Each row is a point. The points of each table are mixes of a few directions, plus a little noise. How many directions does each table use, and how many do they share? Where both have some left over, give the other angles between the two spaces (their principal angles), to ten degrees, smallest first.

First:
[[-2.75 -0.82]
 [ 3.19  0.96]
 [-1.93 -0.58]
 [ 2.36  0.71]
 [ 2.30  0.69]
 [-3.18 -0.96]]
Second, 7 rows:
[[-1.81 -0.54]
 [-0.19 -0.06]
 [ 0.09  0.04]
 [-2.47 -0.75]
 [-2.31 -0.69]
 [ 5.83  1.75]
 [ 0.86  0.26]]
Directions: first 1, second 1, shared 1

First, 6 rows:
[[-0.67 -4.14  3.37 -2.01  0.86  0.52]
 [ 5.06 -1.43 -1.68  0.28  1.48  0.91]
 [-3.63  1.24  1.06 -0.11 -1.12 -0.69]
 [-3.74  0.38  1.73 -0.52 -0.92 -0.58]
 [ 2.90  0.51 -1.94  0.76  0.52  0.33]
 [ 0.07  3.44 -2.54  1.58 -0.83 -0.50]]
Second (7 x 6):
[[-2.97 -1.04 -2.07 -0.65 -0.46  2.30]
 [ 2.96  0.90  0.70 -0.41 -0.28 -2.02]
 [-3.12 -1.26 -3.33 -1.71 -1.16  2.63]
 [-0.47 -0.49 -0.29 -0.90 -0.44  0.19]
 [-0.32 -0.04  1.87  1.23  0.93 -0.25]
 [ 0.16  2.17 -0.72  4.85  2.14  1.20]
 [ 3.76 -0.24  3.83 -2.41 -0.73 -4.05]]
Directions: first 2, second 3, shared 1; angles 70

First (8 x 11):
[[-3.31 -1.57 -1.06 -0.12 -4.15 -0.86 -0.63 -0.63  1.73 -2.18  2.85]
 [ 4.47 -1.07  3.79  0.07  2.02 -0.22 -0.84  0.57  1.75 -1.30 -2.00]
 [-1.26  0.48 -2.17 -1.09 -1.10  2.87  0.51  0.91 -1.37 -0.07 -2.85]
 [ 3.46 -1.68  3.40 -0.16  0.50 -0.05 -1.07  0.56  2.32 -2.25 -1.64]
 [ 1.08  1.22 -0.05  0.20  2.23  0.22  0.56  0.13 -1.37  1.73 -0.90]
 [-2.90  2.29 -3.14  0.55  0.83 -0.59  1.30 -0.78 -2.82  3.30  2.09]
 [-2.59  1.47 -3.65 -0.93 -0.85  2.81  1.08  0.64 -2.64  1.30 -2.15]
 [ 1.05 -1.12  2.87  1.48  0.51 -4.19 -0.90 -1.39  2.42 -0.53  4.60]]
Second:
[[ 4.21  0.86  0.85 -0.79  1.86  2.79 -0.04  0.76 -0.71 -0.19 -4.03]
 [ 0.43  0.63 -0.72  0.15 -0.79 -0.16 -0.19 -1.04  0.03 -0.16  1.92]
 [-3.12 -1.79  1.13  0.12  0.69 -1.17  0.40  1.82  0.31  0.42 -1.95]
 [ 2.78  0.44  0.76 -0.57  1.48  1.94  0.03  0.76 -0.47 -0.08 -3.22]
 [ 7.77  2.34  0.40 -1.15  2.06  4.55 -0.31 -0.20 -1.16 -0.53 -4.17]
 [-4.13 -1.71  0.49  0.41 -0.25 -2.05  0.33  1.08  0.52  0.39  0.22]
 [-1.60  0.82 -2.03  0.76 -2.75 -1.95 -0.37 -2.62  0.48 -0.22  6.34]
 [-2.43 -1.13  0.48  0.20  0.08 -1.10  0.23  0.89  0.29  0.27 -0.39]
 [-3.92 -0.42 -1.33  0.88 -2.40 -2.88 -0.07 -1.45  0.73  0.08  5.29]]
Directions: first 3, second 2, shared 1; angles 80

First:
[[-0.94  0.63  6.19 -4.72  0.26  4.01  0.29  2.99 -1.20 -5.31  0.06 -1.70
   1.20  3.87 -0.96  2.49 -1.84  1.19]
 [-0.56  2.00 -0.63 -0.57 -1.38 -1.58 -1.60 -0.23  2.52  1.31 -0.72  2.29
  -0.72 -0.31  1.95 -0.28  1.95  0.07]
 [ 1.08 -2.81 -2.99  3.31  1.31 -0.74  1.37 -1.33 -1.98  1.42  0.96 -1.55
   0.10 -1.83 -1.51 -1.12 -1.06 -0.75]
 [ 1.80 -1.62 -7.10  6.61  0.84 -3.20  1.71 -3.85 -0.92  6.27  0.18  0.32
  -0.80 -4.75 -0.79 -2.97  0.68 -1.37]
 [-0.84  0.18  2.70 -2.81 -0.42  0.94 -1.22  1.74  0.72 -2.92  0.12 -0.13
   0.23  1.99  0.65  1.27 -0.12  0.43]
 [-0.34  1.47 -1.32  0.15 -1.15 -1.84 -1.32 -0.61  2.19  1.70 -0.54  2.04
  -0.80 -0.76  1.70 -0.52  1.80 -0.12]
 [-0.26  1.63  1.99 -1.42 -0.22  1.30  0.45  0.59 -0.01 -0.65 -0.63  0.18
   0.17  0.98 -0.11  0.63 -0.06  0.61]
 [ 0.86 -3.83 -4.12  3.60  1.05 -2.16  0.02 -1.40 -0.95  1.40  1.43 -1.15
  -0.24 -2.14 -0.46 -1.41 -0.45 -1.24]
 [-1.21  1.05  2.07 -3.02 -1.29 -0.35 -2.43  1.50  2.44 -2.10 -0.16  1.35
  -0.28  1.75  2.00  0.96  1.11  0.36]
 [ 0.33  1.24  3.13 -1.05  0.94  3.59  2.76  0.63 -2.65 -1.05 -0.65 -1.66
   1.02  1.31 -2.38  0.91 -1.88  0.89]]
Second:
[[-0.87 -3.75  2.93 -2.90  0.67  1.10 -1.73  2.74 -0.58 -5.83  1.91 -2.39
   0.84  2.73 -0.03  1.66 -1.78 -0.07]
 [ 0.39  1.77 -1.39  1.40 -0.34 -0.50  0.84 -1.35  0.32  2.78 -0.87  1.15
  -0.42 -1.31  0.00 -0.81  0.84  0.00]
 [ 0.79  3.38 -2.59  2.59 -0.61 -1.02  1.45 -2.47  0.56  5.20 -1.72  2.10
  -0.75 -2.44  0.04 -1.49  1.58  0.12]
 [-0.96 -4.08  3.14 -3.10  0.69  1.18 -1.85  2.94 -0.67 -6.28  2.05 -2.51
   0.86  2.94 -0.09  1.78 -1.87 -0.03]
 [ 0.62  2.68 -2.13  2.08 -0.54 -0.77  1.23 -1.94  0.42  4.18 -1.37  1.67
  -0.54 -2.00  0.04 -1.15  1.29  0.06]
 [ 0.89  4.07 -3.16  3.14 -0.72 -1.19  1.86 -2.96  0.60  6.26 -2.08  2.56
  -0.91 -2.97  0.06 -1.78  1.92  0.10]
 [-0.53 -2.31  1.79 -1.75  0.40  0.65 -1.06  1.64 -0.34 -3.58  1.18 -1.45
   0.53  1.67 -0.05  1.04 -1.05 -0.10]
 [-0.43 -1.83  1.39 -1.39  0.30  0.53 -0.81  1.33 -0.31 -2.76  0.95 -1.12
   0.38  1.28 -0.01  0.81 -0.87 -0.05]]
Directions: first 3, second 1, shared 1

First (9 x 32):
[[-0.29 -1.87 -1.69 -0.45  3.26 -2.60 -2.05 -1.61 -3.11  0.32 -0.09  0.33
   0.67 -3.65 -1.68  0.79 -0.82  2.56  0.00  1.91  0.44  0.99  0.12 -1.51
   2.07  0.06  1.85  1.98 -0.35 -3.85 -0.59 -2.25]
 [-0.08 -1.02  1.18 -0.04  2.17 -0.27 -1.49 -1.62 -1.24 -0.23 -0.21  0.52
   0.13 -2.65  0.54  0.63  0.20  1.20  0.75  1.07 -1.93  0.47 -1.19 -0.79
   2.54  0.34 -0.18  0.42  0.13 -2.15  0.11  0.47]
 [-2.97 -1.60 -0.83 -1.68  0.59 -0.63  2.80 -2.33 -2.06 -4.76 -0.31 -3.29
   2.57 -1.79  0.40  0.14 -1.05 -1.50 -1.62 -1.20 -2.89  0.16 -1.09  2.25
  -2.34  1.83  0.37 -0.64  0.67 -3.07 -1.87  0.08]
 [-4.07 -1.26 -0.19 -1.93  3.23 -0.37  0.59 -2.82 -2.62 -1.38 -0.31 -2.37
   0.47 -3.60 -0.55  0.66 -1.46  0.25 -0.54  0.04 -2.71  0.14 -2.00  0.30
   1.60  0.89  0.59  0.83 -1.20 -3.98 -0.20 -0.33]
 [ 1.26  2.64  1.23  1.15 -0.99  2.40 -1.90  2.71  3.02  6.16  0.26  2.77
  -3.91  3.24 -0.19 -0.46  0.83  0.55  1.63  0.28  2.58 -0.96  0.40 -2.21
   2.37 -2.11 -0.99  0.22 -1.55  4.53  3.21  0.98]
 [ 5.22  1.27  1.36  2.49 -4.30  0.69 -0.22  2.90  3.38 -0.20  0.24  2.49
   0.24  4.01  1.84 -0.69  2.24 -0.92  0.69 -0.34  1.71 -0.08  1.92  0.54
  -2.28 -0.42 -1.42 -1.72  2.20  4.55 -0.39  1.34]
 [-1.74 -2.37 -1.50 -1.07 -1.49  0.95  2.99 -1.36 -1.70 -3.07 -1.07 -1.55
   2.35  1.69  2.01 -0.63 -0.20 -1.60 -1.21 -1.38 -2.78 -0.45 -0.73  1.10
  -4.33  1.91 -0.21 -2.11  2.88 -0.53 -0.58  2.26]
 [ 3.56  2.39 -1.51  1.77 -4.54  0.76  0.07  4.58  3.49  3.78  0.48  2.33
  -1.71  6.21 -0.73 -1.26  0.93 -0.63  0.13 -0.62  5.44 -0.77  3.17 -0.66
  -3.00 -1.82  0.04 -0.52  0.25  6.12  1.07 -0.54]
 [-0.86  1.89  1.86 -0.25  2.14 -1.01 -0.84 -0.39  0.83 -0.65  1.04 -1.25
  -0.83 -3.45 -1.61  0.87 -0.59  0.08  0.21  0.30  0.17  0.47 -0.53  1.00
   3.28 -0.69  0.02  1.56 -2.97 -1.61 -0.78 -2.03]]
Second, 11 rows:
[[ 0.49  0.83 -0.97 -0.46 -0.91 -0.21  0.24 -1.06 -0.87  0.43 -0.69 -0.05
  -0.12  0.41 -0.24  1.10  0.23  0.50 -0.02  0.41 -0.20  0.19 -0.75  1.36
   0.34  1.00  0.77 -0.38  0.12  0.74 -0.14 -0.38]
 [-0.62 -1.09  1.09  0.60  1.08  0.28 -0.30  1.38  1.01 -0.54  0.86  0.06
   0.17 -0.44  0.30 -1.22 -0.21 -0.49  0.05 -0.61  0.19 -0.20  0.93 -1.72
  -0.48 -1.28 -1.06  0.45 -0.12 -0.91  0.18  0.49]
 [ 1.42  2.56 -2.78 -1.42 -2.55 -0.68  0.77 -3.21 -2.50  1.24 -2.03 -0.26
  -0.38  1.19 -0.77  3.12  0.62  1.28 -0.11  1.33 -0.39  0.49 -2.24  3.87
   1.02  3.22  2.38 -1.19  0.23  2.10 -0.46 -1.16]
 [-2.05 -3.59  3.86  1.96  3.65  0.98 -1.20  4.51  3.51 -1.74  2.92  0.32
   0.49 -1.63  1.00 -4.31 -0.77 -1.74  0.13 -1.95  0.58 -0.76  3.15 -5.46
  -1.44 -4.39 -3.39  1.80 -0.31 -2.98  0.61  1.65]
 [ 1.53  2.71 -2.89 -1.46 -2.71 -0.73  0.93 -3.34 -2.63  1.30 -2.26 -0.26
  -0.36  1.16 -0.76  3.12  0.56  1.38 -0.10  1.46 -0.49  0.54 -2.28  4.19
   1.13  3.29  2.57 -1.32  0.25  2.28 -0.43 -1.24]
 [ 1.45  2.53 -2.70 -1.41 -2.56 -0.64  0.85 -3.14 -2.47  1.21 -2.11 -0.20
  -0.34  1.12 -0.71  3.10  0.58  1.23 -0.15  1.37 -0.35  0.55 -2.23  3.95
   1.09  3.19  2.43 -1.27  0.22  2.04 -0.39 -1.08]
 [-0.89 -1.65  1.77  0.88  1.74  0.39 -0.52  2.08  1.61 -0.82  1.35  0.13
   0.20 -0.78  0.45 -2.02 -0.31 -0.75  0.04 -0.89  0.26 -0.33  1.50 -2.50
  -0.70 -2.07 -1.61  0.88 -0.17 -1.38  0.25  0.70]
 [ 0.75  1.41 -1.45 -0.72 -1.43 -0.34  0.46 -1.68 -1.34  0.70 -1.15 -0.17
  -0.20  0.58 -0.41  1.65  0.34  0.72 -0.05  0.73 -0.29  0.30 -1.17  2.16
   0.55  1.65  1.27 -0.64  0.09  1.14 -0.20 -0.66]
 [-3.39 -6.06  6.53  3.38  6.12  1.59 -1.96  7.57  5.86 -2.92  5.02  0.56
   0.85 -2.75  1.71 -7.30 -1.25 -3.05  0.25 -3.29  1.04 -1.21  5.31 -9.36
  -2.46 -7.40 -5.81  3.01 -0.56 -5.04  1.00  2.72]
 [ 1.27  2.28 -2.35 -1.22 -2.24 -0.59  0.71 -2.73 -2.19  1.03 -1.81 -0.19
  -0.30  0.95 -0.60  2.66  0.44  1.11 -0.03  1.18 -0.41  0.46 -1.90  3.44
   0.84  2.74  2.09 -1.10  0.16  1.81 -0.39 -0.99]
 [ 0.04  0.08 -0.18 -0.12 -0.04 -0.01  0.01 -0.14 -0.12  0.10 -0.15 -0.03
  -0.05  0.03 -0.07  0.16  0.09  0.05 -0.03  0.03 -0.10 -0.05 -0.14  0.14
   0.06  0.15  0.12 -0.07  0.04  0.08 -0.05 -0.01]]
Directions: first 5, second 1, shared 0; angles 80

First (10 x 32):
[[-2.98  1.70  0.87 -1.02  0.65 -0.62 -2.62  1.94 -1.10  1.71  3.36 -1.59
   0.08 -1.18  2.79  1.13 -0.27 -5.68 -2.67 -0.32  0.27 -2.11 -0.81  2.01
  -0.99  3.02 -1.31  0.66  1.01 -0.91  0.99  0.64]
 [ 2.92 -3.23 -2.32  0.15  0.25  2.15 -0.09 -0.81 -1.02 -1.40 -0.68 -0.98
   1.54  0.04 -2.01 -1.57  1.14  3.95  1.09 -1.05  0.89  0.04  0.25 -1.76
   1.97 -3.53 -2.26 -0.13 -1.66 -0.30  1.29 -1.64]
 [ 1.98 -1.79 -0.27  0.67  0.14  0.13  1.68 -0.10  0.39 -0.13 -1.88  0.70
  -0.02  0.80 -0.60 -0.75  0.14  3.61  1.70  0.05 -0.71  1.04  0.26 -1.10
   0.85 -1.63 -0.27 -0.35 -1.97  0.19 -0.92 -0.19]
 [-4.52  5.70  3.75 -0.06 -0.86 -3.56  0.71  0.46  2.20  1.66  0.34  2.22
  -2.77  0.15  2.36  2.54 -1.98 -5.75 -1.34  2.02 -1.37  0.56 -0.13  2.59
  -3.37  5.43  4.83  0.06  3.37  0.89 -2.35  2.64]
 [ 3.51 -4.70  0.50  1.21  1.63 -0.65  3.02  2.80 -0.01  2.28 -2.65  0.52
  -0.11  1.55  2.09 -1.31  0.07  6.10  3.00 -0.23 -2.74  1.09 -0.20 -1.32
   1.95 -1.89 -3.09 -0.43 -6.77 -0.58 -2.51  0.34]
 [-1.58  1.26  1.75 -0.02  0.34 -1.64  0.26  1.55  0.44  1.75  0.46  0.45
  -1.00  0.12  2.31  0.90 -0.77 -2.16 -0.48  0.55 -1.16 -0.18 -0.36  1.18
  -0.98  2.36  0.46  0.10 -0.36 -0.13 -1.22  1.24]
 [ 1.01  0.87 -3.13 -0.37 -1.91  2.95 -1.31 -5.03 -0.09 -4.78 -0.28 -0.24
   1.38 -0.72 -5.91 -0.79  1.09  1.15 -0.26 -0.43  3.42  0.45  1.01 -1.57
   0.38 -3.23  2.23 -0.15  4.88  0.99  2.99 -2.21]
 [-0.72  0.64 -1.78 -0.91 -0.45  1.83 -2.66 -1.47 -1.20 -1.75  2.13 -1.64
   1.30 -1.23 -1.73 -0.12  0.78 -2.29 -1.76 -0.82  2.31 -1.34  0.01  0.06
   0.11 -0.65 -0.54  0.38  2.78 -0.25  2.75 -1.25]
 [-1.70  0.20  2.67  0.05  1.40 -2.49  0.42  3.94  0.02  3.82  0.91  0.03
  -1.18  0.27  4.89  0.99 -0.98 -2.46 -0.48  0.39 -2.43 -0.69 -0.87  1.73
  -0.74  3.32 -1.43  0.25 -2.92 -0.81 -2.07  1.89]
 [ 2.12 -0.68 -2.09  0.31 -1.17  1.88  0.58 -3.31  0.36 -3.12 -1.73  0.51
   0.78  0.20 -4.21 -1.04  0.74  3.52  1.21 -0.16  1.56  1.16  0.86 -1.83
   0.82 -3.23  1.40 -0.39  1.65  0.85  1.07 -1.50]]
Second:
[[-1.27  1.31 -0.05  0.55 -0.85 -0.24 -1.05 -0.80 -0.35  0.04 -0.14 -1.07
   1.50  0.13  0.72  0.07 -0.35  0.23  1.22 -0.19 -1.35  0.20 -1.27  1.04
   0.03 -2.14  0.72 -0.60  0.22  0.99 -0.55  0.18]
 [-2.38  2.64 -0.09  1.00 -1.65 -0.43 -1.88 -1.63 -0.54 -0.11 -0.33 -1.86
   2.69  0.28  1.10  0.14 -0.63  0.37  2.27 -0.26 -2.45  0.45 -2.29  1.93
  -0.06 -3.92  1.58 -1.10  0.74  1.87 -0.98  0.38]
 [ 2.51 -4.01 -0.06 -0.89  2.36  0.48  1.09  3.19 -0.58  1.43  0.92  0.40
  -1.59 -0.26  0.79 -0.53  0.76  0.20 -1.77 -0.41  1.31 -1.14  1.32 -1.49
   0.87  2.85 -3.95  1.06 -3.17 -2.30  0.81 -0.37]
 [-2.28  2.90 -0.02  0.92 -1.80 -0.41 -1.50 -2.08 -0.15 -0.52 -0.51 -1.28
   2.18  0.23  0.46  0.30 -0.63  0.12  1.97 -0.03 -1.94  0.64 -1.84  1.69
  -0.36 -3.36  2.22 -1.03  1.45  1.88 -0.89  0.31]
 [ 3.94 -5.23  0.03 -1.52  3.17  0.73  2.40  3.82  0.03  1.14  0.99  1.85
  -3.48 -0.44 -0.33 -0.57  1.12 -0.17 -3.25 -0.07  3.05 -1.24  2.91 -2.74
   0.73  5.47 -4.33  1.77 -2.99 -3.29  1.46 -0.57]
 [-2.15  1.67 -0.16  1.04 -1.15 -0.38 -2.17 -0.71 -1.09  0.65  0.01 -2.52
   3.14  0.26  2.12 -0.08 -0.51  0.65  2.36 -0.66 -2.87  0.05 -2.67  2.03
   0.38 -4.25  0.12 -1.08 -0.70  1.48 -1.01  0.36]
 [ 2.28 -3.98 -0.08 -0.71  2.32  0.42  0.76  3.33 -0.84  1.68  0.99 -0.12
  -1.05 -0.21  1.36 -0.57  0.73  0.36 -1.40 -0.62  0.79 -1.23  0.88 -1.19
   1.10  2.14 -4.23  0.88 -3.57 -2.15  0.68 -0.34]
 [-4.42  8.13  0.21  1.35 -4.70 -0.91 -1.14 -6.88  1.98 -3.65 -2.13  0.68
   1.64  0.47 -3.16  1.27 -1.46 -0.86  2.53  1.42 -1.22  2.55 -1.38  2.17
  -2.34 -3.82  8.96 -1.76  7.67  4.34 -1.27  0.59]
 [ 2.68 -1.93  0.23 -1.30  1.36  0.46  2.83  0.68  1.52 -0.97 -0.11  3.33
  -4.12 -0.30 -2.90  0.13  0.58 -0.92 -3.07  0.91  3.79  0.01  3.45 -2.66
  -0.63  5.52  0.13  1.33  1.18 -1.84  1.29 -0.40]
 [ 1.10 -1.50  0.03 -0.44  0.90  0.21  0.70  1.11 -0.02  0.33  0.30  0.50
  -1.00 -0.12 -0.07 -0.16  0.32 -0.03 -0.92 -0.03  0.87 -0.36  0.79 -0.77
   0.21  1.54 -1.22  0.50 -0.87 -0.96  0.40 -0.18]]
Directions: first 3, second 2, shared 1; angles 90
